Each row of a before or after table is a point. The points were changed in one or more steps. Then noise was added and the rows were shuffled. The steps act on columns, c1 being the first. Name the steps. A step turns or swaps two columns, mirrors them in a line or flattens them onto one, adds a multiple of one to another, or multiplies or shifts one. Angles are multiples of 10 degrees, from the lower column toward the higher: turns from -170 to 170, lines from 10 to 170 but not 90. Use the fewest steps. Two steps may share a column if one is a turn and the other turns, adds or multiplies; they go together, in the order done. Otherwise the lowest column goes first.
In the rows, 128 means zero.

Before, 8 rows:
[[133  87]
 [122 106]
 [119 124]
 [164 112]
 [172 172]
 [165 118]
 [159 105]
 [122 170]]
After (8 x 2):
[[130  83]
 [170 110]
 [124 181]
 [159  63]
 [164  56]
 [125 111]
 [119 135]
 [162  60]]
Steps: add -1.5 times c1 to c2

Before, 8 rows:
[[178 153 172 144 105 139]
 [181 166 109 139 111 168]
 [121 146 123 131 126 220]
 [166 159 155 132  92 124]
 [140  81 147 154 128 130]
 [ 79 158 127 154 133 151]
 [131 153 175 116 175 127]
 [100 104 117 114 143 145]]
After, 8 rows:
[[129 152 112 124 203 138]
 [177 154 209 145 221 118]
 [140  81 147 138 162 101]
 [179 163 175 170 169 132]
 [119 147 119 213 114 160]
 [168 160 197 126 183 120]
 [ 79 161  85 160  68 113]
 [ 94 103  89 140  89 149]]
Steps: add 1.5 times c1 to c3; turn c3 and c5 by 60 degrees; turn c4 and c6 by -70 degrees

Before:
[[ 95 122 118 132 152 108 145 125 139]
 [ 94  99 122 150 134  97 120 103 164]
 [ 96 113 130 133 114 123 125 123 138]
 [137 136 116 171 138 120 136 172 140]
 [104 130 116 109 135 113 115 138 154]
 [135 146 137 121 126 136 145 101 170]
 [132 121  88 123  90  70  99 102 102]
 [112 129 135 132 107 120 117 110 119]
 [123 133 130 111 122 127 167 134 112]
 [125 146 119 120  69 112 167 147 172]
 [113 114 139 127 129  85 113 119 148]
 [ 89 140 134 132 111 103  92 118 127]
 [ 81 124  89 123  82 114 108 116 145]
 [125 120 123 129 121 143 120 129 144]]
After, 14 rows:
[[119 128 146 123 155 105 134 141 121]
 [129 140 148 116 170  87 150 116 131]
 [131 112 140 123 165 125 129 131 131]
 [138 123  96 101 139 115 133 111 152]
 [141 132  93 172 129 152 116  86 141]
 [136 106 163 121 139  83 117 112 143]
 [116 133 153 122 122 124 117 159 174]
 [165 118 100 120 144 118 104 125 137]
 [154  88 114 138 158  87 116 135 150]
 [ 74 127 100 117 160 142  88 110 175]
 [ 94 128   9 123 145  58 124 121  99]
 [110 120  12 112 187 105 139 129 139]
 [122 114 113 130 134 136 140 131 140]
 [125 135 133 110 129 148  93 133 117]]
Steps: turn c1 and c4 by 20 degrees; turn c1 and c5 by -120 degrees; turn c2 and c9 by 20 degrees; multiply c3 by 3; turn c6 and c7 by 150 degrees; turn c6 and c8 by -150 degrees

Before, 13 rows:
[[135 125  98  71  82 166  83 155  86 118 187 162 151 157]
 [166 172  79 108 160 142 113 106  93 130 183 133 113  77]
 [203 173  78 105 152 148 101 131 132  81 153 104  89 107]
 [115 130 100 154 133 106 119 179 175 208 124 115  88 105]
 [175 188  99 125 136 136 123 104 141 158 147 110 123 143]
 [192 130 109  88 134 185  80 108 101 130 164  95 134 102]
 [148 138  68  88 155 130 109 102 115 105 142  92 144 118]
 [151 157  97  97 167 178  89 105  87 114 132 129  96 137]
 [120 100  99 187  82 141 146 155 143 168 117 153 127 122]
 [ 93 123 163 168  78 104 187 178 130 178 110 101 100 122]
 [127 113 153 148  72  84 112 102 117 140 127 121  86 130]
 [123  97 139 123 122 159 112 122 122 109 201 138 130 158]
 [163  85 154 153 113  78 145 142  85 153 131 125 107 163]]
After:
[[200   1 125  87 143 105  99 138 103  77 121 107 161 143]
 [146  90 132  62 117 118 108 115 119 135 109  91 149 127]
 [122 167 129 129 124 158 115 116  57 122  95 140 142 163]
 [124 179 119 203 157 121 145 158 136 137 146 154  95 137]
 [164 143 127 150 138 169 145 141 141 120  86 124  97  84]
 [118 136 117 150 117 113 121 183 112 119 175 119  35 100]
 [194  63 125  64 145  91  79 110 103 136  89  94 132 184]
 [155  65 134  99 113 131  92 113 135 103  88 124 130 179]
 [139 138 122  98 172 149  81 160  86 140  67 159 145 169]
 [165  43 132 115 128  74 112 116  87 115  74 136 124 134]
 [ 93 179 121 147 161 123 186 172 149 117 135 104  73 103]
 [177  25 128 111 157 139 123 111 106 133 135 109  99 141]
 [130 161 133 142 172 139 115  97 137  88 127 123 100  84]]
Steps: add 1 times c1 to c2; turn c2 and c5 by 160 degrees; flatten c3 and c8 onto the line at 100 degrees; add 0.7 times c12 to c4; mirror c6 and c14 in the line at 50 degrees; turn c9 and c11 by 110 degrees; turn c10 and c13 by -70 degrees

Before:
[[122 122 162 127 116  87 181 109 184 174 138 114  99 156 117 141  89  95
  112 119 187  77 202 111]
 [114 123 161  79 154 107  56 159 118 134 111 151  98 113 149 124 124 202
  102 187 132 124 130 179]
 [161  97 173 179 120  86 181 117 143 156 115 133  94 168 141 150 137  90
  129 187 178 109 151 113]
 [178 164  66 120 137  72 146 142 106  39  39 124 114 127  81 150 140 135
  104 169 214 167 145 141]
 [112 121 143  86 139 176 123 191 129 192 134 142  95 151 129 128 111 116
  126 124 111  99 112 188]
 [ 91 122 133  87 145 132 121 161 107 136 178 164 163  71 148 165 142 171
  117 155 143 134  97 191]
 [163 102 169 129 112  87 134 107 179 183 143  76 115 169 165 143 167  59
   89 141 154  66 141 112]
 [140  94 159 151 160  91 138  87 180 145 114 188 100 116 148 106 202 110
   91  58 155  64 178 116]
 [130 112 103  98 186 124 153 185 109 149 115 141 168  89 120 118 103 173
   78 157 151 126 141 113]
 [169 126  81 126 169 109 110 106  72  42  93  83  91 162  81 142 134 159
  115 169 223 153 109  91]
 [ 96 137 121 112 175 150 127 111 115  72  86 156 145  65 153 154 128 134
   99 164 131 117 116 150]
 [108  92 169  39 155 164 115 164 131 121 153 187 165 127 162 144 122 143
   78 169 149 132  95 153]
 [171 126 207 152 139 100 208 128 202 112 161 120 124 131 134 134 144 116
   81 106 139  72 157  94]]
After:
[[118 133 118 114 124 112 133 112 114 141  88 172 147  64 148 124 126  70
   99 161 148 117 111  91]
 [158 138 172 178 128 105 181 114 139  83 114 113  92 169 136  95 133 150
  131 187  48 109 152 141]
 [169 151  61 120 126  82 144 144 111 151  36  96 115 128  81 149 136  41
  104 167   8 170 143  96]
 [127  86 141  86 128 118 122 192 127 107 134 151  90 149 129 120 124 190
  130 125 194 101 111  84]
 [118 108 138  88 127 117 126 160 105 169 183 179 167  76 146 105 133 146
  117 154 120 136 100  65]
 [119 140 172 130 130 129 137 105 179  54 141  64 118 170 166  99 146 173
   95 137  65  70 140 138]
 [135 125 101  97 132 108 155 185 109 168 115 136 170  90 118 121 117 157
   75 160 107 128 137 149]
 [181 112 156 154 130 124 136  89 180 105 113 169 102 118 150 111 156 143
   86  58  63  61 180 161]
 [156 153 202 153 128 132 208 131 200 119 160  94 123 130 133 121 131 113
   79 109  90  77 159 147]
 [133  94 162  79 129 136  56 159 119 199 115 151  97 113 152 124 128 145
  103 185  95 125 128  93]
 [150 108 171  37 127  91 116 168 130 144 154 187 161 126 164  89 128 125
   76 176 152 132  94 113]
 [131 159  81 121 126  54 109 105  72 178  96  68  89 160  82 118 128  49
  112 168  49 151 107 148]
 [115 146 162 126 126 100 185 111 188  88 137 122 102 158 116 120 119 166
  113 118  42  79 201 136]]
Steps: turn c1 and c12 by -40 degrees; turn c2 and c16 by 120 degrees; turn c2 and c24 by 140 degrees; multiply c5 by 0; turn c6 and c21 by 120 degrees; multiply c21 by 1.3; mirror c10 and c18 in the line at 50 degrees; multiply c17 by 0.4

Before (14 x 48):
[[109 150 166 176 169 116 173  74 132 102 206 129 174 136 169  92 118 158
  149  63 102 112 131 113 148 147 201  97 161 109 138  92 178  93  89 125
  138 110 140 121 165 172 157  79  80 147  85  87]
 [103 183  78 117 145 130  89 163 182 124 109  81 144 129 144 139 174 118
   53 114  65  85 169 138  51 183 191 110 158 115 160  73 129 114  85  87
  176 167 185 113  94  98  99 159 111 167 102 150]
 [148 156  79 154 107 169 169 123 117 128 107  93 189 104 183  88 121 109
  120 151 110 119  89 155  86 137 120  91  74 126  83 103 119 167 112 123
  111 208  78  78 144 134 103  64  73 147 170 166]
 [139 154 144 184 204 123 123 174  96 180 133 170 170 153 162 114 105  90
  121 130 117 154 169 124 149 121 130 133  71  71  98 147 154 176 187 177
  136 186 106  93  78 136 118 119 152 182  92 113]
 [118 140 182 133 170 130 109  90 120 127 117 136 129 144 150 164 115  84
  148 154 129  86 104 108 104 137 185 133 119  22  73  87 109 141 151 140
  177 150  78 117 125 132 190 127  80  93  82 138]
 [ 81 160 119 174 166  84 171 134 134 120 189 146 136  83 142  87 105 131
   88 144  99  61  89 186 103 136 119  70 156  71 111  76  85 190  88 189
  176 212  75 110 177 144 131  61 171 185 135 144]
 [138  97 118 113 127  98  88 157 124 179 168 154 188  83 119 123 148 176
  158 159  78  67 153 113  54 163 121 152  80  43 159  97  98 138 111 190
  140 117 167 124 110 156 110 150  75 115 138 131]
 [117 140 149 133 146  86 146 125 109  88 129 113 147  85 124 120 163 177
   83 109  92 147  89 185 150 173 148 141  93  82 148 147  83 129 192 146
   89 114 103 116 157  77 203 165 152  88 164 159]
 [130 105 181 191 143 150 159  73  97  91 148 152 139 136  97 132 149 112
  151  86  73 134 175  91  74 164 183 134 148 102  84 174 127 159 135 154
   99 101 137 122 177 157 194 164  77  88 121 153]
 [176  87  79 159 135 107 135 128  83 127  95 134 173 119  88 163 182 156
  135 169 101 113 143 167 142 129 225 122 128 127  72 146 136 101  93 147
  138 197 180 108 133 182 174  97 135 107 170  92]
 [134 110 173 118 143 171 146 166 187 111 200 122  89 149  82 170 141 131
   71 158  64 136 160  97 106 151 132 104 100  82  79 144 169 112 175  98
  149 102 125  58  79 103 124  71 140 155  82 147]
 [169 123 131 199  94 111 117 146 162 116 186 153 102 163 124 162 115  92
  133 107 131 135 114 151 146 118 221 150 155 100 121  88 172 173  99 102
  105 178 178  65 107 148 121 157 125 173 115 178]
 [ 89 103 137 131 131 144 139 123 185 151 130 142  99  65 128 115 121 194
  147 152  87 130  98 111  81 204 139 145  68 122 156 148 122 112  96 174
   92 195 110 159 142 100 169 123 144 175 159 113]
 [175 142 113 122 149 101 165  98 139  86 161 181 105  65 114 114 187 120
  158  85  79 149  77 133  69 104 133  64 149 113  95 144 178 149 126 139
  175 101  83 145 147  77 151 155 143 152 161  99]]
After, 14 rows:
[[150 156  78 154 147 154 167 124 116 128 105  94 192 104 185  87 120 107
  120 151 110 118  88 147  87 138 120  93  74 128  81 103 119 163 109 122
  114 211  78  78 145 143 105  63  74 145 170 166]
 [120 139 149 133  73 100 147 128 111  87 129 112 146  81 122 119 163 178
   83 107  94 151  89 191 150 173 147 143  92  79 150 145  81 131 191 144
   88 114 102 120 155 141 127 167 151  89 163 159]
 [130 110 175 117 100 156 143 169 185 108 201 121  90 150  80 173 141 131
   70 157  61 139 161 100 102 147 131 105 100  79  80 144 172 110 173 100
  149 101 124  60  79 131 138  72 139 157  83 143]
 [109 153 168 176 147 121 171  74 135 101 207 131 176 139 168  93 113 157
  147  64 102 109 132 124 148 146 200  94 163 110 142  93 181  92  90 125
  136 113 140 121 163  72 144  80  80 146  83  88]
 [129 107 183 190 147 146 161  74  98  93 151 150 137 136 100 133 150 113
  153  86  74 136 172 110  74 168 184 133 152 106  82 175 131 161 135 156
   99 103 136 123 173  98 166 167  75  87 120 153]
 [171  85  80 161 173 112 136 132  84 123  96 137 170 120  89 165 182 156
  137 172  98 113 144 173 145 131 225 123 130 127  71 144 140  98  88 147
  140 198 181 107 133  95 130  98 132 104 170  90]
 [140  97 121 113 151 107  91 154 129 180 171 158 189  82 117 125 150 180
  160 161  78  68 156 110  52 161 123 154  80  40 155  91  98 139 112 194
  142 112 164 123 112 112 129 150  76 111 139 136]
 [137 153 144 184 100 124 125 174  96 181 133 170 173 151 163 113 109  91
  123 129 115 158 171 122 147 118 131 131  70  68  98 145 155 176 186 174
  133 190 102  94  76  58 126 123 151 182  89 113]
 [ 89 101 140 132 101 140 141 121 185 150 130 141 102  67 130 118 123 195
  145 152  87 131  96 118  81 206 137 143  68 122 153 149 120 110  96 172
   95 200 108 161 145 142 150 121 141 176 160 114]
 [ 81 163 120 175 124 100 174 135 129 121 189 149 135  81 140  85 105 130
   85 147 101  56  90 178 103 136 119  73 158  73 112  77  89 192  90 189
  173 216  77 112 177  88  99  59 176 183 132 143]
 [102 181  79 113  92 130  89 161 182 121 107  79 142 132 142 140 176 116
   57 112  68  79 168 130  51 185 194 111 153 117 161  72 128 113  86  86
  176 167 187 116  92 124 111 154 108 171 101 151]
 [113 141 183 134 110 129 108  91 117 130 117 134 128 143 150 164 115  84
  150 152 129  88 103 123 108 137 185 136 116  25  74  85 105 143 150 143
  181 150  81 120 124  87 159 127  78  95  81 137]
 [166 126 132 195 166 117 115 147 157 116 186 151 104 160 124 162 111  93
  134 106 132 133 115 150 143 122 221 148 156 101 119  86 173 172 101 102
  100 180 177  68 109 146 114 157 125 170 115 178]
 [176 142 114 126  70 110 166 100 137  89 163 179 104  63 114 112 189 119
  158  86  74 148  78 133  68 105 135  63 149 111  93 147 181 147 124 137
  175 106  82 142 148 137 134 156 146 151 162 100]]
Steps: turn c5 and c42 by -120 degrees; multiply c6 by 0.7; multiply c43 by 0.4; turn c24 and c43 by -30 degrees

Before, 8 rows:
[[128 110 168  77 132  92 175  82 169 199  93 124 166  84 159 157 111 157
  201 144  97  85 105  47  87 123 130 113  89 168  95 128 142 156  97 124
   86 118  91 111  79 202 122 100 139 145 139 210  88 115  94  54 160  89
  110  98  40 183 103  81 127 120  74 158]
 [ 68  77 192 101  97 106 130 144  90 106 150  95 131 168  97 106 104  74
  129 173 159 106 104 149 147 142  50 170 153 134 129  97 130 135 126 164
  174 102 177  79 166  78 123 179 141 178 117 114 144 188 193 141 124 158
  145 181 109  95 146 154 149 102 145 139]
 [125 103 142 131 113 123 162 146 106 124 163 127 156 173 119 127 137 146
   55 189 139  96  90 150 139 159 100 141 182 155 162 101 142 131 146 102
  140 123 118  91 197 101  99 156 142 168  92 139 169 171 194 174 164 141
  137 112 173  95 129 169 150 132 162 107]
 [172 149 107 134 179  97 197  65 127 153  60 145 103 164 147 144 160 115
  120  87  53 132  73 121 153 166 155 148 110 145 199 177 141 197 137 113
  101 140  69 118  93 105 175 109 146 119 195 153 151  83 123  77 193 116
   79  97 144 153  83 109  78  64 111  68]
 [128 105 108 135 105 108 131 159 135 128 136 102 159 152 130 144 136 109
  127 155 159 136 134 162 151 141  77 165 151 129 170  93 128 130 138  72
  116  83 152 136 193 117  93 176 156 180 140 114 152 152 152 136 163 126
  113  83 155  80 134 169 114 144 178  72]
 [154 151 123 137 154 120 194  74 150 163  76 193 164 133 175 133 130 156
  182 115  75 153  48 114 153 193 162 126 115 151 189 166 156 159 111  48
   64 183  78  98 107 127 131 104 112 107 191 130 117  97 119 105 200 129
   87 123 109 165  60  88 107  82 152  72]
 [ 91  88 149 140  97 138 141 167 106 110 141 103 124 169  76 133 113 104
   96 199 179 105 133 150 163 125  86 110 172 141 184 112 120 109 176 103
  134  69 143  68 180  97 106 141 105 134 124 140 174 142 152 156 110 151
  123 117 151  82 151 166 119 155 148  87]
 [ 90  61 173  58 145  83 136 121 195 149  76 110  87  72 110 112  95 121
  205 132 120  59 126  82  98  82 106 172 102 158  80 124 165 135  55 151
  138 129 123  84 108 167  93 107 194 130 113 208 105 156 108  97 113 148
  184 137  76 165 148  79 130 138  68 152]]
After (8 x 64):
[[128 105 143 130 116 122 133 152 152 121 164 126 156 172 119 125 130  87
   55 188 135  98  90 152 141 161 126 144 180 156 159 104 141 133 148 101
  140 120 119  92 199 136  98 159 143 165  91 137 172 174 189 173 165 143
  110 107 170  96 134 173 150 130 160 121]
 [ 88  88 148 141  93 141 101 162 172 109 143 103 125 170  81 133 114 120
   92 194 180 104 137 154 166 126 117 108 175 143 186 117 115 110 180 105
  131  71 140  68 178 140 104 140 103 136 123 142 178 139 149 156 109 150
  106 112 154  79 148 164 118 155 152 104]
 [128 107 108 134 107 111 105 149 153 129 133 103 160 150 129 147 137 134
  123 160 160 134 133 161 152 133 101 167 147 127 165  95 126 135 136  74
  116  82 155 140 193 146  97 180 159 179 143 117 153 151 150 129 166 129
  115  85 153  83 132 168 112 143 173  72]
 [ 87  66 173  58 144  81 119  66  98 150  77 105  89  66 110 114  99 121
  203 129 121  64 126  83  96  82  97 171 110 155  83 126 162 134  58 146
  134 128 121  86 107 157  90 108 196 132 110 204 105 154 103  96 114 151
  160 136  80 164 149  77 129 139  67 108]
 [127 109 171  77 134  94 143  88  71 203  90 132 168  86 155 156 110  71
  197 141 100  82 106  45  85 131  93 113  94 160  97 128 141 158  97 123
   88 117  90 108  76 164 119 100 140 143 140 209  81 118  89  55 159  88
  130 101  48 182 103  86 128 119  78 133]
 [155 156 123 136 153 118 134 162  69 163  78 194 163 131 178 133 130  57
  183 113  76 154  47 113 156 192 147 130 113 155 195 164 155 162 109  46
   64 182  74 100 111 112 132 105 116 107 190 131 117  95 117 103 199 129
  114 120 113 164  62  89 104  84 148  86]
 [171 148 109 130 178  99  92 185  69 152  57 148 100 168 149 140 158  68
  123  87  52 129  70 123 152 161 153 148  99 141 202 178 135 196 139 112
  103 142  71 114  93 103 179 105 142 113 189 152 148  80 126  80 191 115
  113  96 145 154  84 110  80  65 114  94]
 [ 65  76 192 108  94 109  75 147 161  99 150  94 131 166  98 108 103 145
  132 178 168 106 106 147 148 141 104 171 156 134 130  96 127 133 128 162
  174 105 175  82 165 146 125 179 138 179 121 117 139 189 189 144 125 158
  125 187 114  94 148 152 149 105 147 155]]
Steps: turn c7 and c18 by -110 degrees; turn c8 and c9 by 110 degrees; turn c8 and c64 by 40 degrees; flatten c27 and c42 onto the line at 140 degrees; multiply c55 by 0.4; turn c29 and c55 by -20 degrees

Before (8 x 64):
[[127  90 153  97  73 124  66  82 106 114  85  91 104 160 120 106  79 133
  103 139 147 160 165 119 134 179 125 121 143 124 155 112 133 121 121 150
  147 117 133  90 155 122 123 118 163 123  85 160 132 120 142 109 130 100
  124 168  96 180 136 105 155 127 167 113]
 [ 62 122  74 105  96  85  85 124 131 139 149  89 126 133  94 105 135 125
  113 150 132 136 154 136  94 114 141 138 154 165 151 116  98 178  90 167
  126 144 119  94 125 117  81 143 137  72 114 122 179 158 111 151 126 130
  103 132 110 144  87 170 108 111 150 107]
 [ 86  88 111 103 103  80 111 112 111 100 178 136  75 147 106 116  71  90
  131 140 109 149 103  76 138 152 127 164  99 121 114 153  96 172 158  98
  183 120 188 155 151 184 124 133 138 162  93 172 143 136 134 124 133 121
  116  97 117 112 160 116 156 123 172  97]
 [144 149 140 149 127 115  85 130 153 110 142 112 118 154 115  91  93  90
  156 106 104 105  77 152 109  83 140 115 101 155 161  95 100 116 129 106
  137 137 131 156 103 174 171 127 140  96  91 151 150 182  84 122 111 154
  134  88 184 154 166 166 141 104 134 128]
 [143 166 141 111 128 119 149  80 111 153 176 178 101 143 148  82 161 164
   83 115 186 119 166  94 162 152 116 157 153  87  74 159 107 108 106 134
   89 120 116 132 129 115 140  98 147 115 161 106 122 146  95 110 151 103
  180  89 136  94 139 170 130 135  87 142]
 [127 115  80 148 145 141 128 119 104  95 162 111 144 169 150 110 121 175
  139 105 163 110 127  99  88 133  90 107 182  95 165 103 146  93 167 129
  178 136 107 136 157 199 147 170 141 146 137 120 119 115 165  86  77 125
  177  93 177 107 158 154  70 140 103 103]
 [142  99 161 141 149 116  94  97 108 148 150 115 151 106 124 126 156  79
  153 139 133 117 101 116 149 150  48 148 170  98 116 137  91 114 131 111
  147 154 141 124 111 130  97 119 100  90  90 128 152 164  91 137  74 179
  144 114 114 115 119 141 105 124 134 131]
 [129 172  64 125 124 120  80  62 162  82 133  97 151  98  96  52 113 150
  132 173 168 192  80 103 144 120 136 159 140 174  99  80 130 154 146  84
  177 176 116  99  87 113 164  93 122  75 164 131 108 107 139  70 115  99
  126 111 134 153 131  99 157 124  98 101]]
After:
[[126  88 151 101  77 127  66  86 107 117  85  95 102 162 121 178  81 137
  104 140 150 159 166 123 134  97 126 122 145 126 155  90 132 119 121 171
  148 115 131  88 157 123 122 145 164 124  83 164 132 118 141 112 131 103
  119  90 141 178 133 103 155 125 169 116]
 [143 145 141 150 124 116  84 130 152 110 143 114 116 153 115  78  91  91
  154 109 104 106  76 152 110  99 141 117  99 155 161  45 100 115 128  65
  134 138 130 158 101 173 171 122 139  94  88 151 147 182  85 119 108 157
  142 167 114 152 166 167 140 104 134 132]
 [141 100 161 142 147 114  95  99 110 148 151 116 146 108 121 145 155  79
  153 139 132 114  99 115 148 122  46 146 170  99 117 151  90 115 131 142
  146 154 142 126 109 128  96 130 101  91  92 127 155 164  91 138  74 178
  157 143 120 113 118 141 104 125 135 135]
 [ 62 123  72 102  96  86  84 125 132 139 147  91 128 133  91 110 133 125
  111 148 133 137 150 136  96 114 140 139 154 165 152 100  98 176  87 152
  126 143 119  94 125 116  80 110 135  71 112 118 183 160 113 149 124 133
   80 121 137 147  88 169 108 108 150 104]
 [124 117  83 148 147 138 127 117 106  91 166 113 145 171 149 131 120 174
  138 106 167 110 125 100  87 113  92 106 184  95 166  66 147  93 168  88
  180 136 105 137 155 197 147  81 140 146 139 119 119 113 167  86  82 125
  225 156 162 106 158 153  72 141 102 103]
 [144 168 141 114 128 116 148  78 108 153 176 178 103 141 149 149 161 163
   82 114 186 120 162  95 163  77 115 157 153  89  73 205 108 106 104 127
   90 121 116 133 128 113 141 151 146 115 163 105 122 147  94 111 153 101
  230 173 155  95 140 170 127 136  89 141]
 [ 85  87 108 102 102  82 116 113 109 102 177 138  77 147 104 149  71  85
  131 140 110 149 102  77 137 109 129 166  97 122 113 188  94 170 161 129
  182 118 189 158 155 184 125 115 142 164  93 173 145 136 138 125 136 120
  103 158  96 109 161 115 156 124 173  96]
 [129 171  64 124 124 122  78  61 162  82 134  98 151  97  97 109 117 150
  134 171 170 193  85 105 146  53 133 160 144 174  98   9 130 155 147  99
  175 179 117 101  87 115 165 158 121  77 163 130 109 110 139  72 114 100
  120 150  67 151 133  97 159 123 100 101]]
Steps: mirror c16 and c26 in the line at 40 degrees; add -0.5 times c30 to c36; turn c36 and c57 by 70 degrees; multiply c32 by 2.5; turn c44 and c56 by -170 degrees; multiply c55 by 2
